Each wall is flat, endless, passes through zero and stands at right angles to its row. A trip goes straight from one point to another. Which walls does it cross, in order?

Walls:
(1): [ 23 -20]
(2): [31 11]
Trips:
[-80   2] to [-31   9] -> none
[30 64] to [-43  -6] -> 2
[-8 60] to [ 8 37] -> none
[ 38 -33] to [8 2] -> none
[-51  31] to [ 41 -15] -> 2, 1
[-64 -43] to [ 12 -60] -> 1

Walls:
(1): [  6  14   7   7  13 -23  16 -31]
(2): [-12  35 -52  22 -18  26 -25  44]
(3): [ 95  20 -37  -4  11  -1  26  35]
(4): [-17   0  -9 -50   8  32  18 -60]
(5): [ 25  13 -41  31  13 -14  39   7]
Trips:
[ 10  15 -22  39 -34  15   7 -35] to [  6  -9  48  33  -9  14 -44 -31] -> 3, 5, 4, 2
[-79  21 -10  26 -24  14 -41 -62] to [ 28  35 -31  27 -12  45 -34 -29] -> 1, 5, 3

Walls:
(1): [ 19 -12  11  16 -49 -54 -37 -25  40  44 -30  -6 -28 -19]
(2): [ 39 -52 -36  -4 -55 -19  49  -6  -2  -3 -41  42  42 -22]
(3): [-11  29  25  18  10  51  -8  -7 -66  35   1 -23  29 -21]
(4): [-26   6  25 -12  42  13 -54  -9   4 -21 -18 -60 -48  11]
(5): [ 35   9 -16  16  39  -2  13 -49  38  32 -18   0 -47  -8]
Trips:
[  7 -14 -37   1 -46  -4  49 -33  -4  10  26  -2  51  30] to [ -9  28  28  25 -13  51   2  -6 -12   3   9  24  -9 -20] -> 3, 2
[  5 -15  12 -55  24  -4  11  43 -86  40  15 -37 -12   3] to [ 16  -8   9 -30  26   1  -1 -11  12 -33   2   5 -17  -3] -> 3, 5
[ 12 -22 -65  -8   5  -7  69 -31 -57 -24  26  -2   3 -35] to [ 14 -15  -7 -36 -21  41   2   5 -11  -7   1  -5   5 -16] -> 5
[ 33  -1  31  52 -12  14   7 -27  -5  32 -13 -19 -45   6] to [  7  -7  20  19  20  12  95 -56  -6 -65 -11  15  -4 -16] -> 2, 4, 1, 3
[-20  15  15  39  22 -33 -45 -12 -29  41  18 -26 -33  18] to [ 22  34   5  -8  -4 -20  57 -39   4 -20  -5  31  -4 -16] -> 4, 3, 2, 1
[ -3  37 -34 -23   3 -32  32  13  31 -11  65  -2  41 -42] to [  6  22  28   1 -20  -8  20  30 -12 -25  50 -11 -31  85] -> 2, 4

Walls:
(1): [-26 -32  -2   8   5  15 -17  25  15 -23  33  15 -62 -26   7   6 -27  17
  -5  -7  16  36  38  18  -4 -33   9  15 -32 -27  29  33]
(2): [ 16 -10 -11   9  -6  14 -14  22  17  28   9 -45  -4  -2 -10   0  13 -20
  21  11  12  11   7 -14 -17  -1   6 -21   1  33 -11  -9]
(3): [-40 -10 -36 -18   4  -7  -3  12  23  -6   9   4  -3  21  17  19   1 -36
 -17  20  16 -11  38  -4  17 -25  12 -17  -3  27 -24 -16]
(4): [  1  -5 -12 -19 -33   7   6  -1  30  32  -9  -4 -38 -12 -49  33 -21  -1
 -24 -22 -29  17 -28   1  16  24 -37  -1 -21 -20   4 -21]
(5): [ 15 -10   7  35   1   3   3 -10 -21  18 -10  41 -19   1  -6  19 -13   9
 -11  16  33  21  -9  18   0  10  -8 -26 -21 -17  32   8]
Trips:
[ 20  -6 -29  -5 -30  -4  10  18  14  55 -14  33  33  37  13  11  13 -35
  -9 -17   4  45  12  -7 -19 -38  -6 -19   4 -27 -38   7] to [ 19  18 -21  16  -7   6 -10   9  32  14   6   0  22   5  -2   9  14   5
  30  22   4   1  -7  13  14   0  11  21  60  -3  38 -21] -> 4, 5, 3
[ -9  -5  32 -12 -44  14 -37  15 -19   3 -48 -21  -1  15  12  24   3  13
 -32 -15 -11  -5  18 -24   4 -11 -13 -24 -22 -20  38  -6] to [-28  19 -57   3  25  20  16  23   1 -17 -27  11  49   3 -11 -48  40  25
 -30  -6 -17 -16   0 -19 -25 -16   8  14 -14  19   1   3] -> 1, 5, 3, 4
[ 14 -22 -14  39   2  -8 -20 -28 -38  13  27  19 -12  -3  13  -4 -28  19
  11  30  36  -2  11  43  32  -4  30 -21  15  22 -61 -39] to [  9 -11  13  -6  -2 -15  14  22  22 -14   0 -29  -4  11   2  28  22 -30
  37   0   6 -26 -36  10 -41  22 -29  67 -15  18  -8 -19] -> 5, 3, 4
[  2  11  47  -4 -24  -6  14  25  14 -56 -10  23   6 -11 -15  23  35 -59
  10  17   7  -7  -7   2 -14  12  27 -15  -2  -7  14 -14] to [  9   2  15  -7 -19  -1  19 -21 -43  -3  12  -8  -9   4   3   0  20  -6
 -27 -23  13  -2   4  13  -4 -23  -2 -18  21  -7  26  28] -> 3, 1
